Each row of a before or after table is a point. One or more steps were done to the points. Then noise was added and the rows were shuffled. The steps act on how far a point lies along the listed directions, d1 being the first. Write out the steps. A step turns or swaps two directions, mirrors them in a line or flattens them onto one, adds a multiple of one to another, or multiplies one. Angles are multiples of 10 degrees, from the lower direction toward the higher: turns from -170 to 170, lines from 10 to 170 but not 90. Use the fewest steps. Two steps may share a direction if one is a turn and the other turns, adds or multiplies; they go together, in the order done. Otherwise the lowest direction goes first.
(in the rows, 128 means zero)

Directions:
(1): [ 89 103]
(2): [103 167]
Before, 11 rows:
[[177 163]
 [165 175]
 [115 133]
 [183 121]
 [192 114]
 [126 160]
 [124 120]
 [116 118]
 [145 127]
 [185 112]
 [188 122]]
After, 11 rows:
[[172  98]
 [112 126]
 [179  85]
 [185 150]
 [178  91]
 [167  86]
 [190 136]
 [142 156]
 [143 119]
 [122 123]
 [119 139]]
Steps: turn d1 and d2 by 30 degrees

Directions:
(1): [103 137 172 169]
(2): [100 124  80 163]
(3): [110  66 138 120]
(4): [ 77 147 129  92]
Before (14 x 4):
[[126  78 134 199]
 [ 64 144 148 131]
 [ 97 103  99  79]
 [151  96  87 179]
 [123  78  97 182]
 [113  88 122  83]
 [ 92 118 139  99]
 [113  78 109 160]
 [ 78 145 100 144]
 [104  89 118  59]
 [115 102 114  78]
 [122  83 112 188]
 [ 99 140 167 119]
 [135 103 126  80]]
After (14 x 4):
[[138 110  83 178]
 [ 69 159 142 129]
 [154 105  82 178]
 [ 76 141 102 145]
 [105 152 162 118]
 [122 117 107  77]
 [130 115  90 155]
 [140 114 119  80]
 [104 116  94  77]
 [100 138 130  96]
 [149 123 113 193]
 [126 115 110  80]
 [115 115 106  57]
 [137 119  96 183]]
Steps: flatten d1 and d3 onto the line at 160 degrees

Directions:
(1): [175 117 123  77 105 158 171 108]
(2): [117  71 103 167 133 136 177 151]
Before, 12 rows:
[[ 68 127 112 196 158 106  91 154]
 [100  89 109 168 144 131 140 170]
 [ 88 140  98 177 133 106 119 131]
 [116 189 126 110 138 113  77 108]
 [122 186 164 107 125 106  81 129]
 [171 100 109  80 107 161 166 116]
 [110  79 121 182 138 127 164 155]
 [145 116 102 118 116 135 128 121]
 [ 45  66 107 232 156 119 110 189]
 [ 98  85 126 155 132 132 167 145]
 [130 123 118 160 135 105 150 140]
 [159 106 115 115 130 147 174 113]]
After (12 x 8):
[[ 41  43  98 247 158 123 131 198]
 [ 64 109 103 209 160 109 108 161]
 [ 99  83 106 173 144 132 145 172]
 [161 117 122 109 130 145 165 108]
 [109  75 119 185 136 128 169 158]
 [146 119 105 116 114 134 124 119]
 [128 120 116 163 135 107 153 142]
 [173 115 116  67 106 158 152 109]
 [121 179 161 111 125 107  85 130]
 [ 86 130  94 184 133 107 128 135]
 [ 99  80 125 156 133 130 169 147]
 [114 184 124 114 138 115  81 110]]
Steps: add -0.3 times d1 to d2

Directions:
(1): [ 78 117 133  95 147 179 115 151 164  76 111]
(2): [110 122 145 188 158  88  87 129 166 107 167]
(3): [ 97  57 141 121 108 130 139  93  85 111 170]
Before:
[[132 143 132 185 154  77  83 135 172 128 141]
 [134 178 132  82 127 153 130 153 142 128  82]
 [139 103 134 189 121  69 122  88 128 150 166]
 [ 50  73 149 135 165 151  91 163 158  67 156]
 [182 200  99  30  91 201 176 174  91 161  34]
 [135 140 103 120 113 127 137 101  91 130 138]
 [ 90 119 148 149 147 115  75 126 176  94 165]
 [130 143 157 177 158 110  86 130 144 109 199]
 [166 156 148 145 121  79 142 109 100 164 113]
 [ 62  93 145  96 170 170 131 134 167  49 134]
 [ 90 105 138 121 144 160 116 126 133  91 166]
 [138 137 146 192 142  65  96 107 114 176 164]
 [137 135 134 156 161  95 123 129 175 144 157]]
After:
[[ 48  58 145 110 148 167 111 156 133  71 151]
 [149 162 122 157 144  98 103 142 164 140 111]
 [ 98 121 141 119 131 135  93 123 154 104 147]
 [140 200 133 101 145 140 116 164 167 128  76]
 [ 88  89 141 112 136 164 125 122 118  91 171]
 [170 161 148 146 123  79 140 113 108 167 108]
 [179 229 111  94 132 161 131 193 151 147  51]
 [142 142 138 167 129  78 113 108  98 186 147]
 [140 147 148 144 139 134 109 128 124 121 180]
 [129 134 104 127 114 121 132  96  91 124 145]
 [141  89 130 168 107  81 138  83 105 153 159]
 [ 60  78 145  84 161 175 138 130 153  49 139]
 [147 148 125 134 155 107 135 133 169 154 137]]
Steps: multiply d2 by 0.4; multiply d3 by 1.6

Directions:
(1): [ 97  97 155 155  94  91 161 126 158 161 119 163 157  67]
(2): [121 116 121 205 146 138 141  59 108  99 105 136 156 157]
(3): [154 126 164 153 157 152 169 154 135 168  63  87  96 129]
(4): [173 105 120  87 119  89 149  75 161  83  97 123  90 112]
(5): [113 132 101 147 106 131 170 101 159 172 183 124  71 166]
Before, 14 rows:
[[123 109 146 182 121 115 165  70 145 103 125 134 150 115]
 [101 124 172 144  99 104 129 200 110 166 107 152 191  64]
 [169 120 130  92 122  89 168 108 164 114 107 127  87 104]
 [ 83 122 148 113 130 112 109 152 114 118  86 144 181  87]
 [148 122 115  47 119  87 132 120 136 103  98 112  94 123]
 [131 116 172 138 132 123 132 167 133 155  56 130 163  85]
 [141 126 142 162 145 121 152  88 143 120  90 104 143 132]
 [130 132 113 118  99  92 143  80 134 101 160 135 144 103]
 [121 124 156 136 137 141 138 144 116 141 106 105 169  91]
 [102 104 160 249 166 146 194 107 151 131  50 124 145 121]
 [189 117 143 113 134  96 131 117 136  96  27  98  87  84]
 [ 91 116 181 239 154 136 167 145 117 176  83 131 169 132]
 [118 122 110  68  98  85 137 124 182 117 167 158 114  93]
 [ 95 109 169 111  86  85 130 169 138 135 105 160 184  57]]
After (14 x 14):
[[113 141 112 136 101 104 136  96 121 111 172 136 157 110]
 [150 134 151 160 146 129 115 151 106 130  47 101 121 103]
 [113 138 120  86 130 117 118 152 108 132 117 118 125 141]
 [117 100 157 234 162 133 198  95 162 121  44 121 132 117]
 [130 139 137 133 131 120 152 139 136 144 128 131 121 120]
 [123 115 171 121  91  86 137 182 128 147  96 146 172  54]
 [130 120 154 124 135 135 143 134 123 134  98 103 160  88]
 [135 129 145 170 148 128 150  93 137 126  96 104 151 135]
 [ 90 117 146 103 127 106 112 146 119 112  83 142 172  82]
 [118 111 145 190 125 121 165  72 143 110 129 134 155 118]
 [ 92 131 113  98 105 107 127 147 163 138 180 161 136 103]
 [ 96 107 169 111  85  84 129 167 141 134 105 160 180  58]
 [137 116 171 135 130 120 135 163 138 151  52 129 159  83]
 [125 101 175 199 144 106 178 114 145 145  62 127 137 117]]
Steps: flatten d2 and d4 onto the line at 10 degrees

Directions:
(1): [ 46 134 162 105 133 147 126 141 123 122 154 187 144 114 132 102 140 102
  51 145]
(2): [108 130 129 169 171  72 149 116 135 140  92  98 103 103 190  77 136 138
 118 186]
Before, 12 rows:
[[102 135 126  73  94 162 129 150 121 108 174 167 163 140 105 135 137 109
   95 111]
 [ 68 137 131 198 196  68 148 104 117 156  80  93  98  90 249  39 162 127
   97 232]
 [ 69 141 157 142 156  99 134 123 133 150 113 155 119  80 179  55 143 138
   67 197]
 [103 136 146 131 122 182 117 138 118 112 168 147 152 133  97 161 116 116
  110 113]
 [ 73 124 141 113 105 156 108 141 115 120 151 158 137 116  98 129 127 105
   85 125]
 [204 121  85 124  95 140 128 117 115 137 115  78 111 163  99 203 113 156
  210  74]
 [ 88 120 153  83 104 167 120 138 105 143 151 183 158 152 108 148 144 122
   85 123]
 [ 91 116 148  88 123 171 121 121 119 108 152 155 157 140  94 139 125 107
   79 129]
 [144 129 117 133 112 136 115 117 144 141 129 120 139 141 113 153 115 110
  143 106]
 [100 119 162 108 138 140 118 156 111 118 123 150 141 120 119 121 137 107
   89 134]
 [ 63 159 137 151 176  91 143 122 122 112  90 153 119  95 185  89 137 126
   52 221]
 [ 91 129 138 103 104 175 109 159 122 107 153 180 130 135  92 132 131 108
   96 106]]
After, 12 rows:
[[230 145  79 123 100 147 114 120 117 103 105 105 133 158  81 208 105 152
  194 100]
 [149 115 116 151 161  99 144  93 129 123  90  70 121 128 153 113 121 141
  140 174]
 [141 119 107 168 132  94 127 118 124 134  97  74  99 111 142 115 122 140
  158 154]
 [220 123  93 102  60 217  87 123 102 124 157 117 155 181  60 221 124 127
  214  37]
 [118 137 134 182 166 113 142 119 129 129 117  90 117 113 161 122 120 140
  135 169]
 [ 14 136 160 103 137 144 138 140 107 131 145 185 128 115 151 111 146 106
   34 153]
 [135 126 109 172 152  90 134 132 134 127  89  92  87 117 163  94 129 142
  150 161]
 [168 114 132 139 145 106 127 140 119 130  89  89 119 125 133 126 128 131
  155 138]
 [143 117 124 151 147  82 146 111 118 163  83  91 111 137 175 114 141 158
  149 172]
 [ 95 133 134 137 132 119 124 117 145 144 125 134 136 121 142 119 123 103
  100 139]
 [230 129 102 123  88 148 108 119 133 144 122 103 128 139  85 167 113 164
  204  86]
 [138 134  99 144 141  76 160 123 135 126 108  81 118 121 180  90 140 144
  141 172]]
Steps: turn d1 and d2 by 160 degrees
